Rows are points. Examples show where two turns around zero, p and q, send a point. Write where each new point lands after one turn and then the other. Backwards means that the second turn is done in reverse. Each puzzle has new turns, and all numbers are rounded.
(in the rows, 128 means zero)

Turn p:
[159  85 183] => [139  72 179]
[125 100 120] => [123 103 115]
[ 79 177 107] => [ 93 188 107]
[149 150 103] => [157 149 112]
Turn q:
[ 78 126 167] => [ 78 123 167]
[ 78  96 104] => [ 82  90 105]
[178 128 165] => [177 135 165]
[167 109  90] => [169 111  91]
[100 177 127] => [ 95 174 124]
[167 132 114] => [167 135 114]
Where do these land?
p, then q: [127  98 108] => [130 101 105]
p, then q: [ 99 197 155] => [ 97 195 157]
p, then q: [ 98  96 107] => [102 101  97]
p, then q: [202 147 127] => [201 141 145]
p, then q: [114 102 144] => [110 101 137]

Turn p:
[194 143  67 117] => [183 156  84  76]
[ 97 157 136 138] => [102 156 141 146]
[ 97  98 149  90] => [ 87  86 141 115]
[109 151 185 133] => [112 133 186 151]
[ 98 126 130 106] => [ 92 122 131 121]
[174  93 101 184] => [193 115  84 158]
Turn q:
[125 170 114 135] => [129 169 110 133]
[127  98 148 174] => [116 105 155 173]
[150  58  81 161] => [161  59 104 176]
[124 103 122  99] => [129  99 120 103]
[ 77 129 135  65] => [ 84 120 110  62]
[177 146 126 148] => [173 150 143 149]
[118 192 170 115] => [106 193 155 102]
Where do these land?
q, then p: [144 149 116  82] => [132 136 130  74]
q, then p: [161 116 162 141] => [151 110 167 142]
q, then p: [113 166  92 162] => [132 182  99 146]
p, then q backwards: [128  69 195 173] => [159  53 135 186]
p, then q backwards: [100 179 100  95] => [ 89 181 147 105]
q, then p backwards: [121  90 104 116] => [132  83 120 120]

Turn p:
[131 100 129 101  69  98 136 157] => [116 104 144  95  73 119 145 164]
[110 147 136 128 117 117 108 140] => [105 143 142 117 124 124 107 132]
[123 121  89 147 124 150 147 121] => [126 133  89 160 119 134 141 135]
[136 115 118 136 106 160 117 139] => [139 132 122 143 101 156 119 142]
[135 163 119  99 175 130 139 111] => [138 149 107 104 182 128 141 114]
[120  95 137 141 133 123 105 129] => [127  96 135 138 120 130 102 120]
[150 124 139 164 140 111 107 107] => [154 125 138 148 129  98 102 105]
[117 156 145  86 145 134 165 102] => [118 144 130 100 160 138 176 102]
[131 131 141 150 144 129 127 146] => [131 127 145 148 145 125 117 139]
Turn q:
[121 110 101 151 109 134 137 122] => [126 106 101 152 114 134 136 122]
[119 106 168 106 164 117 138 144] => [121 109 162 102 168 105 129 136]
[126 128 128 141  93 137 132 131] => [125 116 128 139  95 137 133 134]
[118 133 139  96 153 105 117 159] => [110 144 136  98 155 106 122 155]
[160 130 118 168 113 126 140 108] => [163 129 122 164 106 124 141 111]
[133 128 119 127 121 103  99 115] => [122 146 114 130 116 104 108 116]
[157 145 129 127 129 115 134 142] => [152 148 131 124 123 116 140 144]
[148 138 145 114 118 137 107 126] => [143 139 142 111 111 131 106 130]
[116 101  91 105 119 169 149 108] => [127  93  88 108 130 168 136 106]
[104 153 166 138 180 142  97 161] => [111 148 174 140 176 139  94 162]
[107 134 104 135 109 123 157  92] => [110 128 109 140 113 142 161  92]
Where do these land?
q, then p: [140 145 139 140 132 146 152 150] => [146 129 152 143 138 141 144 150]
q, then p: [139 132 150  81 133 125 135 114] => [133 128 135  82 137 140 148 110]
p, then q: [148 108 140 139 140 141 131 154] => [155 108 141 138 135 121 116 148]
q, then p: [131 104 121 130 135 121 135 131] => [133 107 116 128 131 115 128 131]
p, then q: [137 119 142 135  75 107 146  31] => [129 135 124 126  63 113 179  49]
p, then q: [130 125 151 140  99 138 105 125] => [128 127 151 130  93 135 110 122]
p, then q: [ 80 122 128 137 148 134 110 145] => [ 94 115 126 147 151 142  96 127]
q, then p backwards: [ 88 130 117 118 122 109 118 148] => [ 89 140 108 126 122 113 135 146]
p, then q backwards: [148 136 109 142 145  94 130 126] => [149 106 122 129 144  96 118 141]
q, then p: [136 144  83 130 133 148 128 154] => [138 148 100 142 138 144 123 168]
q, then p: [131 143 128 115 147 145 118 129] => [138 141 128 120 147 147 118 126]

Turn p:
[149 143 172  48 164 153  69 126  95] => [167 129 168  38 171 151  95 103 142]
[109 170 200 100 163 135 102 164 116] => [112 164 203  86 173 136 112 120 121]
[ 69 110 120 150 132 139 131  69 140] => [ 67  83  99 142 131 139 131  93 129]
[164 139  61 166 110 110 164 118  95] => [169 133  73 165 101  92 153 124  87]
[177 167  99 128 117 129  85 184 144] => [176 194 116 137 139 123  82 158 134]
[140 122  87 132 127 110 180  97 159] => [125 118  77 149 120 106 180 137 150]
[121 117 128 163  62 119 168 110 143] => [104 135 112 167  63 143 160 124 129]
[ 88  69 181 162 156 173 146  86 150] => [ 80  54 161 163 149 180 151 109 142]
[103 120 129  72 144 152 126 156  99] => [126 114 139  66 145 141 120 158 102]
[163 123 103 159 106  61 109 169 137] => [156 156 131 167  89  69  98 153 143]
Turn q:
[ 86 114 134 138 133  90 178  73 119] => [ 97 142 139 144 124 113 193  72 133]
[134 168 152 161 179 114  63 196 103] => [130 131 168 156 195  96  74 195 114]
[141 130 145 129 142 145 154 142 151] => [156 125 148 117 127 143 144 141 146]
[144 181 103 119 172 140 107  84 166] => [139 176 118 109 174 150  95  99 176]
[127 158  62 161 127 158 132  98 142] => [142 155  68 164 144 156 123 112 162]
[136  89  87 156 153 103 123 129  84] => [129  95  88 148 169  89 146 118 104]
[148 147 169 114  91 117 150 123 154] => [146 154 160 109  75 121 128 125 138]
[126 119  95 123 140 137 192 110  66] => [145 141  91 135 146 140 195 108  78]
[ 79  50 154 131  96 148  62 122  94] => [ 68  43 138 155 107 140  92 107  82]
[189 100 183 160 108 116 136 129 133] => [188  99 167 131  93  88 119 114 123]
[115 189 147  45  92  88 157 152 159] => [ 93 205 149  60  78 124 140 168 135]
[110  91 106  98 104 180  82 177 165] => [102  70 102 107 106 176  88 177 144]
Where do these land?
q, then p: [114 104  86 128 161 149 150 140 120] => [136  96 106 137 158 126 153 165 112]
p, then q: [ 96 130  77 172  92 182  77 179 116] => [115 113  91 187 163 143  57 163  82]
q, then p: [ 64 168  77 140  71 134 155 108 152] => [ 71 176  63 170 121 155 134 135  97]
p, then q: [ 71  74 145 186 120 134 151 121 147] => [ 96  71 144 198 108 141 157 129 128]
q, then p: [155 161 100  76 157 120 181 149 163] => [145 178 108  81 160 127 170 174 145]
q, then p backwards: [166 156 159 104  73 150 103 120  79] => [126 146 116 147  79 136  92 165  61]
p, then q: [122 120 114 140 168  94 171  85 117] => [119 116 118 125 132  89 192  96 138]
q, then p: [162  63 155 144 148 118  77  97 185] => [126  70 138 123 111 132 103 115 223]
q, then p backwards: [166 139 136 149 181 144 115 155 129] => [166 118 125 119 181 145 107 158 128]
q, then p backwards: [113 149 168  84 149 121 142 105 158] => [118 153 191  90 120 126 123 129 131]
q, then p backwards: [165  92 161 120 143  89  65 135  82] => [ 93 116 114 136 181  95  91 144  60]
q, then p: [141 180 158  93  72 100 149 139  88] => [135 196 142  92  87 117 128 101  80]

Turn p:
[113 100 134 124  86 100 139 122 165 113 192 163] => [137 155 107  73 106 129 127 115 173  97 167  92]
[139 118 120 168 177 147 105 155  89 118  98 113] => [ 96  85 115 179 129 167 134 128  99 144 112 141]
[128 116 129 151 136 136 113 124 143 154 146 102] => [125 134  90 153 130 113 142 142 128 131 138 118]
[112 170 155 107  80 107 120 127 136 115 173 103] => [140 190 130 106 116 114 109 140 116  87 164 151]
[118 107 154 139 140 118 129 144  92 110 128 149] => [110  97 125 109 119 155 139 104 109 122 143 137]
[108 129  95 118 185 169 192 118 163 110 101 108] => [133 113 160 169 216 125 110 106 147 144 120  93]
[119 117 102  80 128  98 155 139 170 181 109 123] => [121 147 149 103 143  70 128 139 121 146  98  69]
[145 104 108 112 135 140 101 139  91 169 165 163] => [132 115  80  90 123 149 159 149 121 117  81 123]
[ 92 127 129 162 137 158 117 128 101 115 102 161] => [115 107 141 129 140 176 160 128 135 161 144 152]
[168 152 157 167 135 139 121 146 103 143 109 136] => [129  80 137 155 103 129 144 159 112 113 129 158]
[119 173 143 101  93  53 118  85 162  90 146 155] => [115 167 151  68  98  97  65 127 171 119 159 159]
[146 128 169 165 117 138 117  92  82 114 121 101] => [140 113 111 160 106 124 146  99 118 121 147 194]
[144 144  91 130 103 110 128 138 104 121 103 132] => [111 141 162 134 100 139 132 127 135 123  89 139]
[142 107 105  71 140 179 136 135 192 139 101  83] => [188 148 132 165 164 106  98 132 110 164 101  66]
Turn q:
[141 144 106 121 126 151 109 171 165 143 120 144] => [141  96 122 129 127 138  81 124 166 120 153 130]
[110 168 127 171 101 114 133 110 150 175 118  96] => [153 107 116 113  66 159 148 123 135 173 115 128]
[132 150 104 105 130 148  88 153  93 122 178  80] => [116 140 106 105 139 144 144 135 135 118 195  68]
[143 142 134  79 170 154 170 152  96  87 141 144] => [141 156 162 147 177 121 100 176  95 101 156 113]
[ 90 129 123 122 115 179 110  99 133  97 127 166] => [107 150 113 138 145 160 110 148 159  97  78 113]
[125 121 115 162 126  89 167 150 158  98 111 150] => [134 105 142 176 135 133 142 135 133 143 128 190]
[130 112 157 179 111 117  80  78 164 153 114  61] => [133  98 119 112  80 106 189  77 160 157  86  89]
[113 148 135 109 152  78 119 113 132 127 121  97] => [126 121 101 150 120 101 141 134  99 170 132 106]
[163  97  97 110 110  94 133 125 129 115  31 118] => [158 114  96 179  90  77 127  94 103  77 124 166]
[142 103 111 146 107 122 110 149 117 127 174 175] => [ 97 143 128 105 166 153 124  98 151 125 150 166]
[117 103 115 149 158 151 145 114  97 158 126 170] => [126 114 131  85 157 150 118 133  96 104  94 154]
[154 127 122 101 142 137 180 109 129 164 145 136] => [173 151 139  87 138 108 112 153 112 136 128 148]
[109  89 173 125 112  93 150 159 131 119 142 118] => [ 78 132 167 135 113  93 147 140 128 146 141 155]
[125 159 174 112 132 163  99 110  98 106 143 137] => [109 166 149 132 140 149 109 122 120 125 112  66]
Where do these land?
q, then p: [128 140 148  86 138 177 165 118 119 133 113 138] => [128 127 143 142  89 148  93 145  78 123 131 146]
p, then q backwards: [142 150 110  77 138 155 139 111 158 116 136 111] => [160 145 129  97 154 155 140 102 149 119 128 164]
p, then q: [122 117 143 122 109  89 149 117 100 129 119 100] => [119 170 113 144 123 135 140 128 102 151 101 137]
q, then p backwards: [144  81  94 120 136 125  73  68 132 162 104 141] => [154  75 121  88 152 105 139  83  95 148 177 121]
q, then p: [105 133 123 156 177 163 115 143 164 103 164 106] => [131 105 106 164 156 112 123 115  98 133 146  63]
p, then q: [171 159  86 103  83 122 133 134 157  81 158 136] => [141 131 138 189 109 131 107  91 181 126 133  79]
p, then q backwards: [109  91 114 110 130 151 126 137 132 138 122 125] => [133 152 132 140 146 121 111  95 119 126 144 116]
q, then p: [141 122  91 104 158 125 148 160  74 159  89 158] => [121 119  95  96 108 198 116 102 118 117  94 161]
p, then q: [146 124 128  90  89  83 105 148 151 152  84 126] => [106 155 123 132  54 117 118  99 107 145 155 123]
p, then q: [ 72 143 130 176 140 109 140 162 128 155 145 144] => [ 96 121 147 120 138 138 142 208 129 144 143 129]
q, then p: [181 151 134 175 112 117 180 132 104 146 158 125] => [190  87 123  97 141 107 138 144 127  85 124 160]
q, then p backwards: [140 126 108 146 175 130 123 105  94 146 128 165] => [117 121 138  78 165 152 135 137  90 123 141 127]
p, then q: [114 155 147 138 102 141 117 139 118 114 133 100] => [126 150 152 129 145 173 121 122 126 135 138 125]
p, then q: [ 91 107 176 144 150 121  57 141 153 106 167 156] => [112 145  82  64 150 149 118 157 169 108 181 118]
q, then p: [116 124 188 174  84 111 151 107 136  81 100  88] => [138 116 192 148 112  88 180 115 144 114 188 143]
